Each row is a point. A path goes straight from each point to the next, and from the last back to the first. The post is the endless flat space through its rows: a point in 2 columns, a line in 3, a plane in 4, and so on, so that a path can go around it. How many times does the path go around the post? Going back the other way cancels.

Post, one row:
-3,-5
Path:
-9,28
26,45
-29,42
-35,-15
-20,-53
14,-34
20,-7
12,26
-18,25
Times around: 1

Post:
-23,-34,43,-10,-9,48,-17,48
-10,-28,-4,-38,-12,-34,65,9
3,-14,-40,35,-19,-11,20,26
-24,14,-11,-35,-6,8,0,54
-55,17,-6,16,-16,-20,-30,53
38,29,-4,-23,-48,-18,21,-32
13,7,-1,-27,4,5,15,-24
Path (12 x 8):
-18,-11,0,-69,-45,-1,6,-6
-32,27,-17,-31,-22,-5,44,-9
12,-5,8,14,1,36,4,14
-11,-5,43,-18,-16,-5,-3,40
19,-13,-13,-10,-15,-31,40,-4
22,19,-80,-29,46,18,-35,-13
-21,-21,-36,-29,-33,11,0,23
-27,30,-25,3,-44,-17,-26,30
-18,33,-19,3,-35,13,4,-20
-14,28,-24,25,4,-12,31,46
-6,54,13,-55,21,21,-32,28
22,-6,3,-28,-38,-18,25,4
Times around: 2

Post:
-24,-25,-46,-3,-32,-29,-10,-44,-37,78,-26,30
-17,8,-27,-42,-1,12,10,-7,-37,-20,-38,-18
-29,31,-1,-3,4,-21,10,40,-41,9,-8,-20
-26,5,-13,21,31,40,2,-20,-15,-22,3,-63
-3,-14,-46,21,-19,-17,-36,28,5,29,-15,55
6,-2,-58,71,58,50,40,7,-11,30,-4,30
-10,5,-5,16,-3,-37,-16,4,-41,-38,-8,0
49,47,31,52,42,-15,32,-2,56,-12,27,-16
14,-3,-7,18,-31,-35,16,1,-14,3,-15,-25
-9,6,-3,-20,11,-56,10,24,-6,-28,37,-46
30,11,-36,23,-6,28,27,-34,7,13,76,8
Path, 24 rows:
-12,-13,-39,3,-42,-11,-32,-36,-20,-7,2,-28
-4,-16,-55,-46,4,13,-44,-31,7,-25,15,7
19,29,-35,-20,-17,-15,-18,15,-36,-10,11,47
-15,42,-57,19,-17,9,12,-44,-48,18,-6,-12
-19,36,11,14,26,-45,8,0,11,34,-5,8
-22,2,26,-37,6,-60,39,-12,9,-16,-68,9
-9,14,-6,18,-10,-13,18,39,-66,-7,-5,18
11,21,3,4,26,-19,9,15,-38,26,-41,-36
4,6,-55,9,-31,-19,-34,-67,-35,33,19,-14
-20,26,-40,-3,-14,-29,-18,10,-63,-19,27,46
-25,-15,-13,11,-34,-53,6,-16,-6,-3,-26,36
10,2,-26,-18,-36,4,41,20,-15,-34,-12,-9
-27,36,-31,21,-32,15,14,-20,3,53,6,-11
25,-4,-39,-28,-13,-47,39,6,12,18,-36,-17
7,3,-28,-5,-12,-3,1,43,-33,12,-21,-32
16,-15,22,-12,24,-15,-39,30,31,-8,10,1
2,-19,-27,2,-5,25,27,-5,4,17,20,-21
-5,6,-4,46,32,-8,53,4,17,8,-17,-40
-40,5,-32,45,4,-9,12,-34,-49,10,-14,-27
0,17,-21,-3,-29,-18,-5,-11,-9,44,36,-42
28,2,-19,31,6,-30,16,16,-2,38,67,-2
4,-15,18,5,29,-3,5,18,-29,-27,17,-21
6,6,-18,39,33,57,22,-16,16,-15,55,36
16,25,-25,-3,-28,23,14,13,17,-13,-23,23
Times around: 1

Post:
14,3,56,10,-8,-22,55,-31,-51,-21,9,18,-23,-1,-35,13,6,-18
41,-26,17,26,-36,-3,-18,-12,-25,-17,-14,-10,-7,22,16,-51,-23,29
41,11,-38,-5,-25,15,-17,14,-29,-15,-10,-9,-27,-15,-36,-1,12,-3
-12,-9,42,-27,29,12,-58,-30,-41,1,6,-2,9,4,13,30,59,-13
20,-22,14,21,-14,6,-32,3,6,6,-30,-12,53,-5,22,0,-9,-7
8,-10,-6,-6,10,-15,-15,41,-9,29,22,-2,6,30,25,2,60,-17
23,22,13,-50,-22,-17,10,31,-20,27,12,-50,-10,7,1,-28,11,-43
-8,-53,1,-37,-36,-27,-14,-20,32,2,10,27,64,26,0,-22,3,28
1,-8,6,-1,1,8,-72,14,-16,16,10,19,0,-1,-7,-18,-78,-18
31,-11,-6,20,-7,38,-35,33,-32,-2,22,-50,3,13,10,7,-43,-9
15,-5,32,-1,22,-2,-24,-52,19,10,18,-36,-1,-3,-10,12,20,4
32,21,-18,15,-14,14,27,-20,-41,-4,-8,54,4,22,5,11,27,-11
20,-51,10,-10,-20,30,-23,28,12,42,-39,40,20,47,-28,31,-70,1
17,-10,15,9,12,15,26,13,21,25,18,-13,-33,-43,39,11,-23,8
18,-6,-14,-18,42,2,-11,30,-76,47,2,-36,-6,27,-12,1,31,-16
-7,-3,2,-80,28,-79,-14,28,10,6,18,43,9,23,21,-4,6,41
36,-35,21,0,-48,-13,-22,4,-28,65,22,-8,-1,0,-15,12,-52,-8
Path:
26,38,22,33,10,6,-30,-46,-26,-17,-33,15,1,-45,1,-8,66,-55
40,15,10,-21,-3,-15,-6,1,-29,13,27,2,2,-31,-29,10,40,-5
21,18,32,4,10,-5,-20,-35,-8,9,11,-4,46,-20,-20,14,-56,-13
19,8,20,-8,10,-4,-19,-13,-34,14,-19,60,-43,36,-5,-43,37,-11
28,-14,14,-35,-14,-12,-6,16,-23,13,-12,-54,-3,-3,-39,4,2,53
-9,-9,35,-25,-15,11,-100,-16,-31,-22,-42,-30,13,-45,3,12,45,0
-19,-39,38,3,0,-34,-3,-8,0,4,13,24,-13,-3,19,18,-1,7
-2,-6,-30,-22,-45,-18,-2,37,-33,-8,14,-17,35,9,-21,22,31,-18
-28,7,28,-13,7,67,-67,13,-17,-40,29,36,-43,-8,30,19,42,2
50,-16,11,19,-32,-7,2,23,-29,-3,-3,-43,53,-29,-35,0,0,-2
-19,13,59,-15,1,27,-58,-22,-2,-13,-6,-40,19,-37,-24,-15,9,-24
22,23,-36,37,-8,-26,-20,-17,-13,30,5,-2,1,-51,26,-18,-28,28
7,-16,11,-18,-30,12,-47,-2,4,28,5,-59,14,-7,11,-7,-103,-18
-11,-12,-22,-2,73,22,-29,3,-17,10,20,54,-14,15,3,26,-49,-42
Times around: 1

Post:
9,22,30,29,20,-4,3,11,20,17,-12,-16,-28,-32,-7,5,6,19
-14,-42,-27,-30,-25,-48,-11,-10,-31,5,11,7,-24,18,26,-14,-8,4
13,22,42,-2,1,-10,5,-27,-13,0,-2,30,30,-16,-3,16,-18,29
-40,-43,-54,-29,-30,8,-1,-25,-21,-23,27,-8,16,-8,16,-12,-54,-19
-7,26,-3,7,-23,16,10,-18,19,-20,-1,52,-24,-20,-3,9,-11,54
20,24,-9,6,27,36,28,-32,7,3,-52,42,3,-1,2,5,14,7
-2,21,6,4,-13,24,16,42,-16,0,-13,5,25,-7,-18,0,18,2
26,-52,-25,6,-27,3,34,-27,-41,-2,21,-27,-4,24,-22,2,-27,2
-7,-55,-48,-9,-19,-3,-42,-3,-50,-22,17,0,-3,31,14,19,-42,23
27,-5,-37,-9,-43,3,-4,-62,-17,-24,-6,-23,30,33,-15,8,3,24
17,35,-12,7,-8,44,28,3,2,51,-1,2,35,-37,19,-13,2,28
-16,-52,-14,-21,-57,38,-47,38,25,41,-21,48,7,-65,35,-19,-28,-38
10,-50,-30,-16,-50,-3,-8,-4,28,-26,17,1,7,37,45,-24,-41,6
7,48,21,-16,31,22,-2,-26,2,1,19,23,-24,1,-44,-15,-2,38
-10,-12,9,1,21,26,15,-32,5,7,1,13,0,12,4,32,31,45
15,14,-17,-23,10,3,32,-1,-1,18,-13,2,10,8,-33,37,-10,19
18,34,32,-36,-3,39,13,2,-16,8,-1,15,-16,-34,15,24,-6,13
Path:
24,-26,-21,34,-11,34,19,-41,0,0,-15,18,18,-4,21,-52,-2,25
21,1,24,-24,24,34,44,-50,6,30,-11,30,-27,18,3,0,23,61
-32,25,-28,-30,-8,10,50,-31,-38,10,-37,-17,16,21,52,68,37,42
-2,52,2,-8,5,-3,-6,-16,-32,-19,23,32,-3,14,-10,26,-10,55
14,22,8,-61,23,4,-8,-35,10,-23,42,-20,-36,6,30,8,6,3
-6,-34,-28,-17,-5,-11,10,16,-31,17,4,11,5,-59,8,-16,-67,-27
-34,10,0,-67,30,-50,16,63,-13,16,46,27,-13,-51,-26,-5,-50,-9
50,-23,15,-21,-40,-17,-16,-1,47,39,18,-1,-12,-41,70,11,-20,-7
-12,27,14,33,-27,-39,-30,29,-3,13,-1,25,-31,-53,-24,-13,-8,-29
31,4,-14,-25,-7,21,64,-29,17,-30,6,22,-4,18,19,29,-5,40
6,-50,-65,-60,3,15,33,-50,-69,41,-6,-8,15,-18,11,45,-23,8
-25,-35,13,-3,-39,40,1,-28,-10,-30,3,11,-5,16,38,-7,-7,49
-13,17,-23,9,-1,45,24,-30,43,21,-25,18,1,5,57,-14,-11,27
2,51,-23,1,-10,56,44,-30,-17,19,0,42,50,-33,37,5,-13,25
10,-28,-2,41,21,-2,0,43,-85,6,-12,2,34,-13,-31,61,-3,3
8,-81,-13,38,-9,41,-15,-22,-68,49,34,-26,8,-48,27,9,-22,26
13,-12,16,10,4,19,-18,-31,-6,40,12,27,-10,-20,20,-14,-5,61
31,18,36,-5,-22,-18,37,-11,8,-11,3,15,28,-30,5,-51,-14,20
12,21,-19,-33,-11,61,-34,-36,-21,-1,55,16,-17,-43,-35,-27,-13,-16
18,64,8,-24,-55,31,-30,-16,11,-25,12,30,24,-22,-60,13,-50,-3
13,27,9,42,-9,36,-14,28,2,-6,11,-10,-31,13,23,-6,3,4
1,14,1,-10,2,21,11,-7,-34,1,71,41,-26,10,14,33,4,90
35,-2,5,4,-8,-5,6,-5,-53,16,-42,14,31,-32,47,-16,38,-9
11,-44,-23,-11,-12,-30,2,-25,-24,-5,-34,63,17,39,-44,41,-10,44
-8,-14,-22,-13,-10,105,16,-26,13,-17,-31,0,-16,-25,19,10,-16,-20
9,31,9,-37,-22,-1,-4,11,9,19,3,4,7,35,22,-13,1,21
4,-20,-29,-9,-14,8,29,-10,-31,18,25,-27,30,16,-16,-6,-2,-41
9,9,-4,4,9,49,26,-47,1,-11,43,-26,-1,-16,-31,-7,-18,13
Times around: 3

Post, 17 rows:
44,54,0,42,-2,-51,18,31,-11,26,39,-15,-13,-43,-12,9,-26,-32
20,62,44,44,-20,-13,36,31,-23,23,6,-5,20,-7,8,36,-18,-30
-15,-15,2,-16,-8,35,-35,6,-4,-30,13,-2,75,-10,41,-5,5,-36
0,28,-13,-47,-9,52,-25,0,-28,9,10,-33,24,-4,17,-4,32,-11
28,-41,42,-19,-18,6,-1,-2,3,41,-16,8,-17,11,2,-31,10,-13
24,-21,-7,5,-14,33,32,19,-25,16,-5,-7,27,-12,19,-34,29,34
37,18,9,-54,38,37,14,-19,1,-14,-2,-20,68,-15,-10,-19,5,-15
24,-13,-14,35,-12,-30,10,-15,9,17,-1,-49,-34,34,-15,-3,8,-2
35,-26,1,-29,41,22,-6,18,-18,-5,-14,-4,-6,0,3,4,-2,2
-5,4,-29,-24,-17,45,4,-9,-15,-25,-5,-14,10,-5,45,-31,-8,-2
-1,-19,31,-3,-19,-33,1,13,-3,36,-5,-41,-43,14,-39,23,-27,27
23,-6,42,-25,1,-14,-3,22,3,-9,-7,-13,-37,-2,23,-21,23,21
7,51,16,47,12,-18,5,32,15,39,6,-21,-10,20,-38,-6,-22,-5
1,25,-39,-18,28,27,-7,-21,21,3,-19,-12,57,-43,34,24,23,-31
3,-21,33,24,-2,-31,-18,-2,-35,29,-46,5,-34,15,-39,-22,6,22
-10,-9,9,-30,2,52,1,-23,-11,1,27,17,5,-1,22,-10,38,20
-7,19,-38,-36,8,7,7,11,-5,-13,-3,13,42,-10,-16,16,37,-20
Path, 25 rows:
36,40,1,8,-41,-15,34,22,-10,36,24,-42,-56,-14,53,-11,32,13
27,-3,34,13,-33,9,-5,-15,28,38,21,8,-26,-2,32,14,19,1
7,-21,64,-20,-18,7,11,37,-16,16,-38,64,-25,-5,-26,16,-5,-20
-6,-3,-8,4,17,23,-16,-16,12,-20,35,-58,21,26,11,-8,10,-39
-1,31,55,-40,16,4,-14,10,-13,-10,16,5,81,-18,-10,22,-7,-45
76,3,-1,-81,6,-8,-5,-13,10,38,-43,-54,32,-48,-4,-1,-13,-40
5,-7,8,-25,-31,17,-25,-6,8,13,-7,-46,-28,14,4,31,24,16
4,-19,-33,14,1,15,24,3,12,41,-48,33,-29,-29,-9,2,15,-41
-13,30,-70,25,-30,4,-16,15,-12,-17,1,-13,-4,-31,14,-40,-19,11
-3,70,-42,-6,21,-17,-1,1,-35,-19,0,23,33,8,-50,40,34,15
-14,-20,12,-21,9,-19,-38,2,-23,5,-33,29,27,-22,-14,-24,15,-19
8,-1,11,-60,31,22,11,-36,2,0,3,-43,38,6,-8,-5,-13,-33
-35,30,25,-12,-22,-13,-74,38,-40,18,6,1,-3,-16,45,3,-5,1
-6,-18,-34,39,-45,-11,-23,3,-28,-7,0,-30,1,23,-24,20,-35,6
19,26,-41,16,16,1,21,62,24,33,39,-54,8,16,-71,31,40,25
-21,-26,65,-42,-36,13,10,3,-63,5,29,-26,-45,32,-26,-14,11,45
32,5,-26,26,-17,-3,74,15,-17,28,-5,-71,48,36,-21,-24,-33,17
11,-5,-30,1,38,16,-49,-24,7,56,-14,-43,20,-32,3,61,15,-2
-33,5,14,24,-46,-12,-13,-47,2,3,-45,-15,25,-30,8,6,-24,-17
-43,26,-79,-14,9,3,-14,-12,14,-44,11,-25,50,2,-35,9,-5,-34
-25,-22,10,-32,30,-11,-6,15,22,65,12,-47,-59,29,-24,80,9,23
21,-13,-42,-29,14,6,-3,-29,5,29,-34,1,-18,-8,17,19,-12,-6
-16,-8,-69,-29,-38,-58,-1,7,34,-11,-9,-10,-78,-40,39,69,31,9
-12,13,-12,33,0,27,8,-36,-15,4,-26,-28,7,-21,-6,3,-14,-7
1,48,-16,-5,6,-3,-10,-39,0,22,44,-31,-49,14,-10,14,27,-23
Times around: 4
